Rows are points. The window is the flat piece filled in between its corners: a triangle in 3 columns, a solid with four corners in 4, and so on. A path goes straight from each point to the next, and from the last back to the first. After which points does the path pass through the window?
(in the rows, 128 means zero)

Window (4 x 4):
[[130 135 150 147]
 [157 107 102 179]
 [149  76 121  63]
 [106 183 126 116]]
Path:
(1): [163 156 125 154]
(2): [169  86 123  87]
(3): [112  50 102 107]
(4): [132 108 114 160]
(5): [167 170 139 190]
(6): [162 171 149  84]
(7): [ 94 146 114 153]
(8): [114  83  83 173]
(9): [180 126 121 164]
(10): [162 124 118 165]
(11): [117  87  94 171]
(12): [ 98 102 121 108]
(13): [221  90  91 103]
(14): [168 150 131  68]
(15): [110 109 136 162]
(16): [100 121  88 135]
Through the window after points: 6, 8, 10, 14

Window (6 x 6):
[[153 126 155  89  66 127]
 [127  94 160 142 227 129]
 [150  94 117 181 147 138]
 [154 128 122 128 111  78]
 [ 60 140 159 108  79  97]
 [137  83  73 108 145 192]]
Path:
(1): [152 117  90 125 165 152]
(2): [ 88  36 171 117 143 157]
(3): [115  50 124 126 130 154]
(4): [128 149 145 125 151 136]
(5): [145 173  84  20 104 222]
(6): [142  75 145 150 105 108]
(7): [125  90 158 119 107 103]
(8): [ 99 166 136 145 124 107]
(9): [135 135 130 122 118 137]
(10): [151  76 136 131 117 112]
(11): [161  69 108 126 140  98]
(12): [144 154 137 146 134 161]
Through the window after points: 1, 5, 9

Window (9 x 9):
[[124 170  97 115  68 149 107 109 109]
 [189 168 104 139 156 101  85 160 151]
 [141 184 148 124 155 140 192 140 127]
 [173 100 124  98 119 165 194 127 176]
 [128 130  31  97 137 136 101 129 107]
 [149 122 122 142  83 173 189 103  78]
 [135 162 176  71  97 121 142 146  91]
 [140  87  77 179 148 186 159 184 160]
 [179 160 152  53 148 168  94  39 136]]
Path:
(1): [141 129 125  98 115 145 144  82 111]
(2): [131 112  82 129 109 122 151  84 119]
(3): [166 210 152 106 141 170 134 174 120]
(4): [183 173  86  96 148 191 160 127 124]
(5): [120 111 147 147 110  89 123 116 164]
(6): [153 110 135 137 148 127 106 106 174]
(7): [159 145  91  97 137 183 157 143 102]
(8): [179 170 146  91 116 166 136 160 124]
Through the window after points: 2, 8

Window (11 x 11):
[[134 115  99 136 153 134 131 142 103 100 149]
 [144 145 192 173 125 109 200  78  75 128 164]
 [205 106 179 150  86 157 120 127 134 102 161]
 [ 93  69 196  84 184 146 140 111  79 152 212]
 [139 200 110 115 165 156 153 156  94 126 116]
 [105 183 177 171 176 134  74 205 126 126 169]
 [ 35  86 108 105 122 139 111 131 157 162 103]
 [155 175 105 167 177 112 158 144 141 146  66]
 [150 150 134 143 113  68 144  82 167 145 151]
 [141 176  90 171 150 213  74 140  70 156 102]
 [107 133  77 161 129 188 153 137 115 194 123]]
Path:
(1): [ 87  55 136  88 110  90 134 148  99 204 124]
(2): [ 96 178 109 167 150 201 116 114 171  90 121]
(3): [114 145 130 140 163 168 138 108 131 117 147]
(4): [126 129 154 140 121 101 145 149 116 157 139]
(5): [147 149 148 138 129  95 137 167  56 156 107]
(6): [145 167 116 163 162 173 125 128 117 135 142]
(7): [144 121 145 152 176 197 107 107 148 119 195]
(8): [101 150 111 135 104 137 137 153  63 171 100]
(9): [142 105  82 111  98 130 157 213 103 139 101]
(10): [113 163 146 174 189 139 119  70 150 141 126]
(11): [123 118 140 177 122 181 129  74 220 133 172]
(12): [200 122 178 135 102 129 135 152  66 109 144]
(13): [ 99 119 119 147 146 115 136 156  89 152 128]
(14): [119 123 146 133 128 158 128  88 163 137 148]
(15): [125 117 128 155 164 190 166  76 132 114 130]
(16): [118 124 112 107  91  83 119 166 101 191 130]
Through the window after points: 1, 9, 11
